Each row of a before or after table is a point. One or more steps were done to the points. Then noise was added and the rows were shuffled. The steps act on columns, c1 being the first. What was done? A step turns or swaps two columns, mirrors them in a line or flattens them onto one, adds a multiple of one to another, or multiplies or shifts one. Angles are multiples of 10 degrees, from the lower column toward the higher: turns from -170 to 170, lines from 10 to 170 but not 90. Use the fewest steps. Two steps may share a column if one is a turn and the other turns, adds or multiplies; they go together, in the order done. Otherwise the lowest column goes first.

Before:
[[-29 -35  -3]
 [  0 -39  14]
 [ 62  -4  -5]
 [-21 -73  16]
 [ 19 -28  40]
 [-21  40  -1]
 [-25  36  16]
 [-31 -32 -25]
 [-18 -57  26]
 [ -9  20   1]
 [ -5   0  -4]
 [ 18  28   5]
 [ 18 -29  52]
 [ 15   2 -36]]
After, 14 rows:
[[ 16 -69 -38]
 [  2   2  47]
 [ 19  74  78]
 [-15  15 -37]
 [ 23  57  63]
 [ 61 -11  -5]
 [ 17  25 -24]
 [-29 -22  27]
 [-28  50 -12]
 [-35 -62   6]
 [-18  12  74]
 [-13  11 -17]
 [-25  -5  80]
 [ -6 -12  -2]]
Steps: multiply c3 by 2; turn c2 and c3 by -60 degrees

Before (10 x 6):
[[-44   3 -29   0  -8  32]
 [ 27 -49  36  37 -95  -4]
 [-42  -2 -26  41  14 -25]
 [-21  -3 -30 -93  22 -26]
 [  0 -65 -35  -3  21  13]
 [-54 -11  19  11 -29  43]
 [ -1 -16 -11  -6   2  15]
 [-46   5 -77  42   1  16]
 [ -1   3  -6  10  10   8]
 [ 13 -21 -14 -50  21 -19]]
After (10 x 6):
[[  7 -56 -12  33 -23 -11]
 [  8  13 -85  53  -7 -14]
 [ 34  14 -35  18   0 -35]
 [  5   8 -59   3  -7  28]
 [ 35  -1 -34 -33  23 -49]
 [-49 -34   4 -35  93 -13]
 [  2  -7   1  13  -4 -16]
 [ -6  13 -11   3  -8  -5]
 [ 79   8  45  42 -18  27]
 [ 24 -11  41  25 -21  21]]
Steps: turn c1 and c4 by 140 degrees; turn c3 and c4 by -70 degrees; shift c2 by 10; turn c5 and c6 by 170 degrees

Before (9 x 8):
[[-34  15 -24   4 -32   0 -13 -35]
 [-48  -2  25  26  -7 -34 -27 -19]
 [  2   1   8  -7 -53   0 -21  12]
 [ 65  51  24 -20 -70 -38  62 -48]
 [  8  -4  12  38   6 -28 -25 -46]
 [ 15  52  45 -16 -51  30 -11  10]
 [-13   6  16  25  25 -18   0   6]
 [-29 -23  18  11 -14   6  -4 -33]
 [  4  25  24 -51 -34   7 -23  -3]]
After:
[[ -3  -2  42  47   9   0 -38  37]
 [ 25   5  46  -6  11 -11 -11  26]
 [ 31  -1  57  17 -37   1 -45  25]
 [-38  -2  37 -12 -39  17 -12  -6]
 [-93  51  53  47 -12 -74  11 -20]
 [-23  25  56   1 -24  21 -10 -50]
 [ 13 -22  48  35 -33   7   7  13]
 [  3  15   8  35 -44  11  -9   3]
 [-44  52  77  -8 -28  28  14 -17]]
Steps: mirror c1 and c5 in the line at 70 degrees; shift c3 by 30; turn c4 and c8 by 90 degrees; turn c6 and c7 by 50 degrees

Before, 14 rows:
[[-35 -13   7  -6 -25  25  13  23   3]
 [  2 -14  12  33 -50  37  -3  27  13]
 [ -3 -39  44  -9  -3  -1 -19  -4  58]
 [  8 -11  -1 -20   2 -20 -12 -33  37]
 [-24   8  32  21 -11 -13  20  46   2]
 [-25   4   5  41   5  29  42  23 -14]
 [ 10  18 -25 -28  25  21  17  32 -20]
 [ 15 -45  24  -9 -17  -4 -37 -14  50]
 [ 12  33 -27 -22  45  35  14  19   9]
 [-35  -4  -6  29  19 -40   8  36  -4]
 [-35 -41  15  25 -33  35 -15  21  29]
 [  2  30  -8 -31  24  16  12  -2 -16]
 [ 23 -10 -21 -30  27  18  37  11  -5]
 [-18 -35  33  26 -15  37 -19  15 -17]]
After (14 x 9):
[[-14 -28 -24 -31 -19  18  19 -76  -1]
 [ 22 -24   6  41 -27  31  -4 -55   1]
 [-13 -56  -9 -31 -14  16  19 -14  15]
 [ 17  69  44  -8  11  -3   1  65 -50]
 [-18  34 -20 -30 -35  17  17 -26  -6]
 [ 37   1   8  -3  -2  24 -26 -38 -16]
 [ 45  50  14  24  20  30 -25  -8 -36]
 [ 30  55  33  25  17  37 -11 -42   9]
 [ 35 -18  -6  30 -11 -42  17 -64 -16]
 [-22 -54 -25 -23 -24  37  38 -25 -17]
 [ -3  28   1 -19   9 -19   3  92 -15]
 [  2  27  13  34  20  37 -45 -34 -20]
 [ 21 -29  33  23  -9 -12 -16 -78 -29]
 [  1  96  23  -7  28  -5  -8  77 -37]]
Steps: turn c1 and c2 by 160 degrees; multiply c2 by 2; multiply c7 by 0.7; turn c5 and c7 by 110 degrees; turn c8 and c9 by -150 degrees; multiply c8 by 2

Before (10 x 11):
[[  3  72 -24 -20  12  26  15   3  -7  11  -8]
 [-32  43   1 -52  67  42  28 -37 -22 -24   4]
 [ 53   2  22 -26  53 -15  -7  24  -8  14  20]
 [  2   5  25  20  59  26  66 -26  -4  21   9]
 [ 18 -12  36 -14 -16 -20   7  85 -17  37 -58]
 [-34  33  24 -23  36  -5  45 -19   8   4  35]
 [-13  64   5 -38  13  52  -7 -25  27 -44   0]
 [ 16 -24   5 -46 -34 -20  22  24  -3  30 -48]
 [ 68  36  48  -8  50 -50  40  12  -9 -15   2]
 [ -1  28 -24 -63   4  13   2  49  43   2 -55]]
After (10 x 11):
[[ 15 -24 -47 -45 -34 -31  22  24  -4  28  -5]
 [-31  44   3 -55  67  66  29 -38 -21 -25   0]
 [ 69  35   3  -8  48 -79  39  11  -9 -15 -48]
 [ 17 -12 -57 -15 -16 -31   8  85 -17  36 -36]
 [-15  66   0 -37  13  82  -8 -26  26 -43  -6]
 [  0   6   9  20  60  43  67 -25  -4  22 -26]
 [ -2  27 -55 -62   3  19   0  50  42   2  22]
 [ 54   1  19 -25  51 -25  -8  23  -7  14 -23]
 [-35  32  37 -23  36  -7  46 -18   8   3 -25]
 [  3  72  -7 -18  11  41  14   4  -7  10  24]]
Steps: turn c3 and c11 by -90 degrees; multiply c6 by 1.6

Before:
[[-36 -37  -3  16  -6  -4 -37  25 -13  15  -1  26]
 [-12  -3   6  16 -25   4  31  37 -11 -64  47 -66]
 [-10   8  37 -12 -29 -17  29   0  45 -60  26 -56]
 [-24 -24 -23  -6  45   6  11  10 -12  43  11   8]
 [-30 -41   3  21  56   2 -26  11  -9   1   7 -11]
 [-42 -14   0  -9  -2 -12  34  -7  15 -75  49 -29]
 [-26 -13 -23  -2  32  14 -44 -17 -21  15  25  -3]
 [-51  18 -14  15  48  26   1   3 -24 -11   0  -2]
 [ 60   5  35 -29  32 -74  -6  15  46  -3  38  70]
 [ 38 -11  -8   0  14 -25 -15   0  80 -27  27  46]]
After:
[[-31  14 -25 -43  36  65 -10   3  -2   1  -7  30]
 [ 30   3  58  60 -21 -92  -7  20  -8  38  -4  75]
 [-10 -44  -4 -32  52  52   7  20  -4   6  -5  25]
 [-38  13  17 -16  16   5  37 -17   7  45 -75 -22]
 [-18 -51 -10 -34 -24 -26  -5  39  -7   0  16  16]
 [-20 -36 -30 -17  25  38 -27  -5  11  24  17  17]
 [-18  26  58   3  16  -2  16  -7 -10  30 -61 -60]
 [  0  18  -3 -19  24  23  21  29 -11  45 -60 -70]
 [-26 -13 -22 -10  26  33  24   6  16  12  44  33]
 [ 32 -20  66  21 -18 -44  -4   5  50  26 -27  44]]
Steps: mirror c1 and c4 in the line at 20 degrees; add -0.3 times c7 to c8; turn c2 and c7 by -40 degrees; turn c3 and c9 by -60 degrees; turn c5 and c12 by 40 degrees; add 1 times c5 to c6; swap c10 and c11

Before, 12 rows:
[[ 10   4 -24 -14  14  -6  -4  16  12 -14 -31 -28   4 -19  23  13  -9  27]
 [  6  18 -23   7  11   3   4  -7  13   3 -21   0  -3 -10   7  -9   1 -11]
 [  1   6  20 -14 -27  12 -23  -7   9 -13 -17   8 -22  -6  13   4  10  11]
 [-19  20  15  15  -9  -9 -23  11 -19  -3 -18   7   3   8   0  15 -17 -23]
 [-23 -14  21   1 -28 -20   1  29 -19 -10   1 -30  -4   1  15 -18  -1  10]
 [-15   0 -20   6 -26 -35   8  28  -8  12 -12   7  11  13  -8 -14   3  -4]
 [-22  26  19 -30 -20 -18  14  -2  19  16  -6  10 -32 -11  16  -4  20 -12]
 [-29 -10  -6  -1  12  -3 -20  14   3  15  16   2 -24 -11  -6  13  29  14]
 [ -3 -12 -11  17 -18   0   4  -6 -12   4 -29   4  -4  19   7   0  30 -18]
 [ 12  15  17  12 -25 -24   4  -7  12  -7   9 -29 -22 -12 -16   5  12  25]
 [-16  -6 -23 -29 -31   6   4 -11  -7 -17  15  -9 -26   4 -17  30  13   8]
 [-25  -1   9  10  -3  -3  13  -9  -2   8 -20 -14 -16  24  13  -5  -8  -4]]
After, 12 rows:
[[-10  16 -21  38 -27 -36   8  31 -19  -2  -5   7  11 -16  -9  38   3  -5]
 [ -3  13 -11  95 -18  -1   4  -7 -34  11 -11   4  -5  -9   6   1  29 -18]
 [-27 -14  -5 -33  11  -4 -21  21   0 -18  12   2 -24   6  -6  17  28  15]
 [-16  52  15  70 -10  -8 -23  12 -32   8  -5   8   4  -8   0  29 -18 -23]
 [ 12 -11  15  11 -26 -26   4 -11  38  -3  15 -29 -22  18 -17  40  13  25]
 [-18   9 -23 -97 -33   6   4  -7 -20  15  -8  -7 -25  12 -18  20  14   9]
 [ -1 -14  21  -1 -27  12 -24  -8  24   6 -21   7 -22  15  12 -14   9  12]
 [-25   3  10  60  -2  -3  15  -4  -6  11  -9 -13 -18 -26  13   0  -8  -4]
 [  4 -12 -25  58  10   3   4  -8  40  -9 -11   1  -2   7   6 -15   2 -10]
 [ 13 -20 -24  28  15  -5  -3  14  31  -1 -34 -28   5  20  22  20  -9  28]
 [-22 -19  20 -57 -19 -18  14   0  61 -20 -24   8 -32   4  15  23  20 -11]
 [-18  25  20  -1 -28 -20   2  31 -52   8   3 -29  -4   3  15  10  -1  10]]
Steps: turn c1 and c8 by -10 degrees; multiply c9 by 3; turn c2 and c9 by 40 degrees; turn c4 and c11 by 40 degrees; multiply c4 by 3; add -1.5 times c6 to c16; turn c10 and c14 by -140 degrees; add 0.3 times c17 to c14

Before (10 x 20):
[[ 16   1 -20  -4 -20   5  18   6  23  43   6  -6  19 -33  39 -28 -41  37
  -16  56]
 [ 45  38  15 -52 -44 -12  16 -57  32 -41  64  54 -39  61   5 -38  48  11
   42  26]
 [-29  41 -76  34 -13  17  42 -22  -6  58 -28 -53  59 -25  18  27 -12 -10
   24  -4]
 [-16 -51  23 -30   6  72  18  39  -2  11 -31  49  32 -44  36 -32  18 -24
  -37  18]
 [ 18 -70  23 -21 -10  34 -10 -32 -12  28  46 -21  31  43  21 -29   9   8
  -23 -12]
 [-34 -10 -20  27 -20  23 -16 -38  10  55  31  13 -35  17 -48  24  44 -43
    6  66]
 [ 68  22  36   2  19  -3 -60  27 -47 -23  15 -10 -25 -35  66 -42   4 -35
    6 -12]
 [  5  25 -13  18 -22  39  18  23  40  37 -25 -16  -8 -19  56  19 -31 -48
   51  28]
 [ 42 -50  41 -18 -65   3  23 -15  -4  -8  37 -48  -6  52 -46  25  23 -42
  -36  27]
 [-32  26 -19  21  14  44 -58  46 -53 -48  -7 -22  12  -4 -14  10  61  33
   -8  46]]
After, 10 rows:
[[-56 -15 -15  14  19   5 -58  23 -47 -26   5 -41 -25 -35  68 -42  10  49
    5 -13]
 [ 26  12 -18  63 -45 -19  20 -33  30 -40  21 -78 -41  61   7 -40  63  -3
   42  27]
 [-20 -15  36   8 -23  46  16  17  40  35 -14  10  -8 -18  55  19 -39  38
   49  24]
 [ 34  78  -8 -17  11  48  19  54  -2  11   2  -9  33 -46  32 -30   2  35
  -35  17]
 [ 39  -5  39 -27 -20  27 -15 -30  11  54  16  10 -34  17 -49  21  46  28
    8  66]
 [-15   2  -1   1 -18   4  16   5  26  45 -14  -8  21 -31  39 -25 -34 -38
  -15  55]
 [-15  69 -27 -38 -10  12 -11 -38 -10  29  10  -8  26  44  21 -28  25   5
  -25 -10]
 [-15 -45  71  10 -10  33  43 -39  -5  59  -8  51  57 -27  16  29 -19 -30
   26  -3]
 [ -6 -17   1   6  13  51 -57  37 -53 -45  20  46  13  -3 -17   9  49 -38
   -9  49]
 [-56  44 -18 -28 -64 -17  24 -33  -4  -6  11  -8  -6  51 -48  25  31  57
  -36  26]]
Steps: turn c8 and c12 by -20 degrees; turn c1 and c12 by -130 degrees; turn c2 and c4 by 130 degrees; turn c2 and c6 by -20 degrees; turn c3 and c18 by 150 degrees; flatten c11 and c17 onto the line at 70 degrees
